Each row is a point. The points of each table are mixes of a few directions, plus a little noise. Count the directions of each table, and those that both share. Where both have some left over, give the other angles between the two spaces (their principal angles), to ten degrees, smallest first.
In the rows, zero is written as 128.

First (7 x 2):
[[148  63]
 [121 148]
 [139  92]
 [134 110]
 [108 191]
 [141  88]
 [105 203]]
Second, 7 rows:
[[121 151]
 [150  57]
 [106 197]
 [148  65]
 [130 122]
 [130 121]
 [111 181]]
Directions: first 1, second 1, shared 1

First (7 x 4):
[[145 108 206 182]
 [172 147 109 110]
 [ 80 111 138 140]
 [162 156  73  85]
 [126 127 127 128]
 [ 88 140  54  79]
 [123 107 189 171]]
Second (8 x 4):
[[122 164 169 102]
 [134  92  88 153]
 [132 101  98 148]
 [121 166 169 101]
 [144  40  33 190]
 [123 157 159 108]
 [129 124 123 131]
 [119 180 185  92]]
Directions: first 2, second 1, shared 0; angles 80

First (8 x 9):
[[241  56  62  75  48 130  80  70 128]
 [ 73 163 160 153 166 127 151 156 128]
 [ 58 172 168 161 177 127 158 164 128]
 [159 108 110 114 106 129 115 112 128]
 [209  76  81  90  71 130  93  86 128]
 [ 59 172 168 160 176 127 157 164 128]
 [100 146 144 141 148 127 140 143 128]
 [124 131 130 130 131 128 130 130 128]]
Second (8 x 9):
[[175 158 148 106  76 156 148  95 119]
 [130 178 152 131 139 136 135 130 105]
 [ 80 108 190 133  79 190 165 120 233]
 [156 148 125 115 140 124  56 116 127]
 [109  29  60 136 138  84 132 143 134]
 [164 140 103 114  90  96 156  93  81]
 [ 81 168 114 157 210  63 102 158  77]
 [129  92 133 134 152 174 130 171 149]]
Directions: first 1, second 5, shared 1

First:
[[154  64  74 179 139 178 115 155 182 136 107  28]
 [135  67  94 166 159 161 117 133 184 128 139  41]
 [108 153 165 119 123 111 175  32 165 134  99  65]
 [125 123 109 126 108 119 144 118 150 118  97 107]
 [114 169 154 103 100  99 161  80 124 126  97 138]
 [126 119 102 112 126 112  98 197  93 105 158 215]
 [114 139 155 117 149 117 126 111 118 127 161 148]
 [150 158 152 129 125 146 108 160  72 152 136 179]
 [126 161 148 101 124 109 108 166  65 125 158 232]]
Second, 11 rows:
[[ 54  65  76 146 116 191 171 235 249 100  83  80]
 [170 163 159 117 135  92 104  68  60 144 154 154]
 [160 156 150 120 133 101 109  81  76 141 148 149]
 [104 108 112 134 124 148 142 160 164 120 114 114]
 [110 113 115 132 125 143 137 154 158 122 117 117]
 [119 120 120 131 127 137 134 142 144 124 122 121]
 [ 81  88  95 140 120 169 155 196 205 109  99  97]
 [136 135 134 126 130 121 123 116 115 131 134 134]
 [119 121 122 130 127 136 133 139 142 124 123 123]
 [202 191 180 110 140  64  86  22   8 156 174 175]
 [152 148 145 121 132 107 114  94  89 137 142 144]]
Directions: first 4, second 1, shared 0; angles 40

First (11 x 18):
[[173 126 136 149 145 118 142 146 134 142 164 125 151 111 124 116 161 199]
 [221 133 110 190 166 130 161 165 110 184 199 135 186 150 121  76 121 191]
 [105 134  96  83 118 120  72  82 150 101  96  94 106 134 107 133 122  82]
 [ 92 127 194  89  85 133 153 128 129  80  83 174  97 104 148 182 191 169]
 [ 33 111 101 145 133 143 103 116 141 149 119  94 106 106 153 122  54  30]
 [102 120 125 155 146 126 148 151 102 143 131 122 124 138 137 130  75  59]
 [172 126 169 136 179  64 195 200  46  99 129 130 116 153  88 186 112  53]
 [104 123 103 120 161 126  73 106 162 154 147 115 129  51 100 132 120 143]
 [163 124  98 121 133  96  92 109 172 105 147  39 131 128 116  99 171 164]
 [131 157 146  70  17 187 138  76 124  80  49 209 120 233 169 116 167 152]
 [112 127 129 150 127 164 130 127 135 170 146 172 145  99 144 116 112 162]]
Second (11 x 18):
[[116 129 142 131 172 119 141 155  85 149 129 176 124  92  94 171  82  77]
 [148 138 159  76  89 108 137 117 123  59  82 126 103 163 123 158 191 144]
 [110 125 118  98  98 108 105 103 152  76  97  59 100 159 138 126 154  97]
 [191 146 172 129 118 151 172 149 102 144 140 233 157 126 122 140 174 236]
 [118 128 133 100 115 110 120 118 129  90 102 103 105 144 123 145 142 100]
 [105 114  77 203 168 163 112 135 151 222 195 114 168  90 152  64  54 130]
 [121 131 149 113 156 111 141 148  89 123 113 167 115 107  95 180 106  82]
 [ 53 107  67 143 147 111  74 107 163 131 130   7 102 123 140  99  60  10]
 [117 124 109 109  90 120 104  98 166  86 107  52 111 165 153 103 160 126]
 [137 125 105 170 131 158 125 127 152 178 169 128 160 119 154  77 117 177]
 [190 144 173 133 128 152 175 153  96 152 144 242 161 118 117 144 166 229]]
Directions: first 6, second 3, shared 3

First:
[[140 130 167 125 164 105 140 123 115 140  88 101 106 129 116 137 158 137
   78  80 132 125 143  91 176 126 160 205 120 122 169 144]
 [153 127 157 126 164 108 145 114 114 142  83  99 101 121 125 125 163 141
   71  76 120 133 159  82 172 141 160 198 113 123 183 137]
 [214 104 102 133 153 130 131  71 121 131  81 116  99  83 152  63 191 128
   70  87  94 154 246  77 105 200 138 151  93 122 227  89]
 [ 64 150  87 125  70 161 158 168 139 138 199 147 155 152 152 153  31 154
  204 198  94 142  10 174 137 103  92   9 142 151  26 150]
 [130 137 172 123 164 104 155 130 111 149  87  93 101 135 119 147 146 150
   74  75 123 129 119  84 201 121 165 207 119 126 162 157]
 [140 123  75 131  96 155 132 117 137 124 157 147 138 114 156  99 106 130
  159 165  98 147 135 145  88 155  99  48 121 137 113 106]
 [ 61 146 128 126  95 138 126 171 138 124 179 146 157 159 119 170  67 128
  189 177 144 114  33 178 130  79 107  76 154 136  40 151]
 [170 102  98 136 121 137  76  98 141  96 132 159 143 103 125  86 169  86
  143 147 153 119 218 151  32 156 104 106 129 116 155  78]
 [ 79 134 166 127 126 114  90 160 136 107 147 145 153 157  87 173 121  99
  161 147 192  88  89 172 112  71 125 153 161 119  78 142]]
Second (11 x 32):
[[206 111 107 147 147 127  97  94 117 123  85 140 110 110 151  81 187 125
  123 111 125 101 218 111  73 164 122 112 126 106 177 104]
 [148 125 107 150 116 150  54 106 144  77 139 195 157 140 113 109 191  89
  164 153 188  79 203 175  12 136 100  75 155  95 103  91]
 [191  87 117 144 130  89  58 154 106 145 101 124 124 108 157 109 106 101
  226 174 147  52 134 165  50  88  90  93 163 114 126 123]
 [ 73 164 138 120 122 153 180 127 137 125 150 130 131 155 115 155 123 158
   83 107 113 166  86 110 193 138 149 133 114 138 105 150]
 [ 46 144 149 100 113 144 164 132 157 107 179 125 153 134  81 159 107 112
   79 125 141 192  97 131 173 126 147 180 109 153 114 125]
 [215 121 128 130 174  92 208 122  74 218  38  41  48  98 206  97 108 212
   80  62  15 146 112  25 247 161 163 158  91 141 215 170]
 [162  96 131 119 139  96 122 137 115 154 106  92 113  94 142 113 104 115
  142 133 114 127 134 120 130 118 125 162 123 140 167 123]
 [ 17 139 154  89 104 147 157 133 174  90 205 131 172 130  56 168 103  85
   75 136 165 209  99 149 161 120 146 201 108 160 108 110]
 [145 175 109 168 129 160 135 127 107 134 104 170 112 185 171 134 159 197
  154 116 108  69  99 122 132 136 123  17 153  93  68 168]
 [103 114 131 126 108 123  78 149 142 105 161 150 160 129 104 142 109  83
  184 174 177 103 115 184  69  91 103 117 154 127  89 114]
 [ 99 133 138 114 127 128 156 130 135 131 141 113 130 125 115 139 113 129
   98 119 120 164 110 116 167 131 142 161 113 143 135 131]]
Directions: first 3, second 4, shared 2; angles 70

First (10 x 32):
[[153 141 102 119 143 116 151 103 123 129 155 152 163 168 146 112  74 111
  134 145 146 131 154  88 215  92 101 141 189 108 134  83]
 [205 137 138 100 188 101 165 121 146 100 146 154 176 144 168 131  86 130
  125 128 133 155 109 104 214  82  90 125 193 131 120 141]
 [118 122  97 184 118 138 103 141 116 118 100 104 126  88 117 136 179 148
  118 124 110 124 132 180  58 155 136 122  94  97 134 182]
 [ 91 103  70 191 101 139 130  85 131 124 172 138 145 145 121 113 119 107
  139 132 123 101 154 127 138 134 114 121 132 127 133 130]
 [ 68 120  60 200  68 169  67 141 105 176 163 145  98 130 111 102 104 101
  166 139 125  81 198 130 109 165 131 114 132 108 169  51]
 [116 144 181  76 126 113 148 134 117 119  54  80 107 111 103 149 192 157
   88 126 134 153  91 147  63 134 168 156  63 119 101 171]
 [166 134 123 146 140 149  68 199 126 155 146 160 109  97 151 125  92 128
  165 119 114 120 151 140 131 146 115  96 167 131 165  85]
 [107 138 157  81 126 108 173  90 124 114  93  98 132 152 111 135 156 135
   96 136 145 144 106 113 125 110 147 162  95 124  98 146]
 [123 132 249  12 143 107 170 131 150 118  80 100  92 131 116 157 164 147
  100 113 136 159  49 113  95 123 168 145  67 191  86 160]
 [131 109 104 171 129 142 108 135 142 129 169 150 132 118 142 122 110 117
  151 118 111 112 135 137 133 140 111 101 147 146 142 130]]
Second (9 x 32):
[[155 129 100  92 116 101 114 121 156 137 144 106 146 148 117 119 104  95
  131 174 146 100 184  68 130 113 105 108 141 100 139 102]
 [ 84  45 175 161 197 181 101 213 154  98 111 235 107  96 164 154 111 185
  168  49  94 147  45 224 116 144 164 140 127 207 132 247]
 [163 134  94 148 120 108 122  90 133 103 153 104 111 158 139 117 124 116
   98  95 123 105 119 102 155 138 137 131  94 151 110 159]
 [126 104 161 186 170 165 117 170 124  93 110 193 115  86 154 150 124 170
  136  62  99 162  60 211 126 131 150 148 132 161 127 216]
 [109 129 131  95 118 125 134 132 130 152 124 117 139 133 115 125 131 119
  140 165 141 124 155 111 117 124 117 119 139 112 136  84]
 [173 154 112 132 122 112 120 121 134 122 131 115 148 115 121 130 112 106
  122 158 136 130 163 102 130 104 104 122 154  80 140 119]
 [157 164 139 140 126 130 131 137 115 131 111 129 154  86 117 139 124 122
  131 164 133 158 152 137 117  99 103 131 171  64 146 106]
 [ 73 146 113  95  79 112 169  59  90 163 143  56  98 194 114  99 181 122
   98 121 139 102 120  94 140 170 152 131  63 170  92  50]
 [113 148 127 100 105 119 143 111 115 154 126  98 136 138 111 120 142 116
  127 163 142 125 155 104 122 127 118 123 131 107 129  69]]
Directions: first 5, second 4, shared 0; angles 30, 40, 60, 60

First, 11 rows:
[[ 40 176 134   7  95  66  68 179 246  93 127 169 228 163 120 129 196  86
  140  64 113  79 102 137 157 220  83 113 127  59 145 127]
 [103 113 130 147 122 135 131 122 111 108 118 115 103 124 126 122 117 117
  140 133 159 127 125 128 121  93 119 124 157 149 130 135]
 [104 128 125 138 115 122 126 132 129 109 125 122 129 119 123 128 133 116
  139 114 150 122 128 131 131 127 119 128 143 124 127 130]
 [176 133 142  58 174 138 119 131 145 178 126 156 136 178 142 124 114 153
   91 164  58 135 113 116 121 135 137 115  86 142 143 126]
 [211 131 108 230 123 142 173 105  76 157 161 111 116  67 124 146 122 163
  120 130 121 157 168 138 133 148 178 162  93 110  97 111]
 [134 100 129 172 136 153 148 107  80 124 117 107  77 119 129 121  97 131
  133 153 154 142 131 124 112  70 132 127 151 169 127 137]
 [124 132 125 136 121 124 129 130 132 124 132 128 134 120 125 129 134 126
  131 120 132 127 131 131 132 137 128 131 129 120 124 126]
 [169 124 145  60 175 145 119 125 135 175 119 150 122 183 144 121 104 150
   95 172  68 136 110 113 116 115 133 110  97 157 146 130]
 [ 98 119 121 176 104 126 136 124 110  97 126 108 114  97 119 128 131 113
  151 111 175 126 136 134 129 112 122 136 159 129 120 132]
 [ 66 119 124 154  96 119 123 133 128  78 117 111 123 108 117 124 137  98
  161 102 188 114 127 134 130 111 105 128 173 127 126 136]
 [185 133 127 130 148 139 139 120 118 166 140 135 129 131 134 134 119 153
  105 146  88 142 137 126 126 141 152 135  93 127 124 120]]
Second:
[[178  94 123 115 150 150 108 184  93 130  86 107  96 123 140  97 165 143
  129 138  78 100  86 118 156 139  84 104 120 109 130  82]
 [127 171 128 163 117 113 166  60 149 155 188 152 163 120 120 169  84 136
  110 129 152 171 186 141 100 133 197 163 105 142 116 168]
 [ 87  88 126  95 119 141 103 167 102  83  85  98  87 129 135  97 159 116
  150 136 136  83  95 120 146 103  51  98 173 140 154 116]
 [136 153 116 151 105 120 157  89 127 141 180 132 150  98 126 157 121 149
  115 132 134 140 179 140 125 153 154 153 109 126 130 149]
 [148 110 131 116 146 133 107 169 126 126  91 124 119 139 130 105 148 122
  135 119 107 117  88 121 141 132 109 112 128 110 120  97]
 [153 105 126 131 141 150 134 130  91 136 117 111  92 125 136 118 123 145
  121 158 113 124 125 120 130 105 112 120 130 149 137 122]
 [148 109 150 167 172 153 144  95 104 151 103 133  84 162 127 124  58 120
  125 155 153 176 112 117  85  43 178 126 140 184 108 141]
 [ 93 115 128  85 119 122  97 170 141  97  99 121 129 136 131 108 164 112
  144 113 124  92  97 125 148 139  75 106 150 113 143 113]
 [109 176 103 165  70  83 135 130 170 109 180 136 202  70 110 158 175 121
  141  63 147 119 170 154 155 222 146 163 109  52 108 124]
 [137 119 140 129 152 139 128 121 123 140 111 133 111 153 129 122 100 123
  126 140 129 145 114 121 110  94 144 122 132 151 122 131]
 [ 93 170 134  89 119 102 132  92 181 141 167 161 178 151 126 154 110 124
  112 124 132 140 156 134 112 147 155 140 113 133 138 164]]
Directions: first 3, second 5, shared 3

First, 10 rows:
[[118 135 125 129 158 116 160 163 112  64 105 165 145 116 120 104 154 117
  104 121 132  84 142 150 137 153 101 128 106 121 122 137]
 [121 136 151 126 189 109 137 143 141 119 112 151 139 105 120 142 130 123
  100 151 101 100 144 114 126 159 111 108 108 148 104 125]
 [146 138 150 130 142 137  96 107 145 173 154 124 130 112 115 185 113 128
  120 132  97 172 138  98 109 120 137  74 139 157 113 124]
 [117 176 161 122 166 142 107 116 145 123 143 147 170 116  99 194 132 112
  100 116  75 147 148  84  89 173  81   7 133 182  87 129]
 [ 34 133 107 100 113 110 177 132 134  79  62  88 138 197 167  22 131 134
  160 147 157  19  87 125 139 206  72 206 118 109 128 114]
 [147 115 143 132 127 120  99 118 134 183 144 119  97 113 122 154 113 143
  143 142 121 167 127 114 132  93 171 147 134 117 139 116]
 [144 120 114 135 120 131 140 140 115 107 130 141 128 122 129 117 137 123
  121 117 143 127 133 152 137 113 133 138 124 118 136 138]
 [159 100 134 138 158 113 126 132 139 163 130 131 107 101 135 137 113 134
  115 159 126 132 136 133 142 101 163 160 117 128 129 127]
 [105 137 127 121  87 126 117 129 108 124 127 120 109 147 119 111 140 140
  166 108 143 141 113 126 132 118 139 156 138  90 152 117]
 [188  90  67 147  20 175 123 100 108 146 173  93 115 152 154 113 118 125
  150  86 186 190 112 182 138  44 171 156 163 109 169 154]]
Second:
[[123 154 146 121  76 152  68  85 132 189 168  97 117 145 108 183 116 140
  169 104 108 210 115  84 100 107 145  77 166 131 136 112]
 [128 128 128 128 127 128 127 127 128 129 128 128 128 128 128 129 128 128
  128 127 128 129 128 127 128 128 128 127 129 128 128 128]
 [130 117 120 131 150 118 154 146 126 101 111 141 133 120 136 104 133 123
  110 139 136  93 134 147 140 137 120 150 111 127 124 135]
 [131 112 117 132 159 113 165 154 126  91 104 147 135 117 140  95 135 121
  103 143 140  79 136 154 145 141 117 159 105 126 123 137]
 [136  91 101 139 204  93 216 190 122  39  70 173 144 103 157  47 145 111
   67 164 157   9 147 193 169 159 102 202  73 123 116 151]
 [121 160 151 118  63 158  52  74 133 205 178  89 114 149 103 198 113 143
  180  98 103 231 111  73  93 101 150  64 175 132 138 108]
 [132 106 113 135 172 108 178 164 125  77  95 154 137 114 144  82 138 118
   93 148 145  60 139 165 152 146 114 171  96 126 121 141]
 [123 151 144 122  82 149  75  90 131 183 164 101 118 143 110 177 117 138
  165 106 110 200 116  89 103 109 143  83 161 131 135 114]
 [129 125 126 129 134 125 135 133 128 120 123 132 129 126 131 121 129 127
  123 131 131 118 129 133 132 131 126 134 123 128 127 130]
 [126 135 133 126 113 135 110 115 129 147 140 119 125 133 122 144 125 132
  140 121 122 152 124 115 120 122 133 113 139 129 130 123]]
Directions: first 5, second 1, shared 1

First (9 x 32):
[[108  55 105 144 106 121 106 126 109 171 130 144 156 149 120 137  92 115
  112 124 169  94 122 109 116 161  90 136 138 129 161  66]
 [ 74  38 110 178 165 102  98 126  89 178 126 172 160 145  98 147  74 144
   86 145 177  93  98  83 123 117  53 137 166 137 160  75]
 [135 155 151 122 171 131 132 131 126 108 123 117 113 121 119 111 148 145
  134 131 106 146 120 129 133  94 139 142 147 136 112 153]
 [111  74 120 132 100 128 112 117 123 160 133 138 156 169 113 134  93 106
  127 121 158  95 127 111 126 153  90 161 138 145 147  84]
 [160 232 145 100 107 143 169 129 175  71 137 110  93 114 152 133 170 124
  159 127  82 166 151 165 150 107 180 107  84 127  80 215]
 [155 174 114 116 127 124 142 146 129 105 119 109 103  63 165 121 171 140
  125 131 104 164 140 157 114 139 186  60  99  85 124 145]
 [108  63 129 141 149 124 100 125  99 164 121 134 152 153 102 116 100 131
  114 125 156 100 109 101 119 132  90 171 171 142 154  75]
 [157 120 134  99 135 143 113 136 111 134 112  84 124 110 132  87 158 129
  139 109 120 133 127 139 106 154 167 147 151 114 146  89]
 [142 244 140 120  91 133 185 122 192  64 148 143  94 129 152 167 147 121
  153 141  85 162 157 161 166  91 153  89  59 139  65 248]]
Second:
[[111 114 141 127  75 119 121 105  73 150 115  89 153 133  84 118 100 102
  144 123 109 166 143  59 136 205 149 100  98 144 108   7]
 [128  67  79 123  76 141 115 135 149 154 141 137 160 156 159 141 109 101
  115 115 177  73 128 165 107 166  99 144 135 120 182 120]
 [141 136 151 116  86 135 135 112 179 140 143 169 104 174 131 153 117 102
  161 117 135  90 150 135 140 116 102 178  97 138 102 152]
 [119 149 119 129  89 135 147 120 152 111 144 132 143 158 131 149 112 110
  133 129 127 127 136 138 146 131 116 124 107 150 119 165]
 [148 140 146 109 211 151 121 143 132 103 122 100 125 128 129  85 165 159
  124 122 120 127  99 163 120  72 136 185 201 141 147 189]
 [124 195 168 123 167 134 149 119 111  82 123  88 129 130  92 106 142 144
  141 136  78 187 120 106 158  98 154 128 141 167  86 161]
 [161 186 188 104 215 150 137 131 175  91 131 138  83 149 125 102 173 158
  154 122 102 119 114 163 142  25 127 220 176 150  98 242]
 [101  98  86 150  61 108 127 124  95 149 127 124 158 110 129 153  94 107
  110 136 141 142 141  98 124 201 130  50  83 113 140  51]
 [116  95  87 155 153 103 115 150  93 143 116 136 127  61 151 132 133 153
   87 144 146 137 118 127 101 142 139  54 128  78 161  93]
 [131 100 116 145 146 105 114 141 121 156 119 166  97  81 149 140 135 145
  112 136 146 113 131 125 105 124 127  96 113  77 137 100]]
Directions: first 4, second 5, shared 3; angles 80
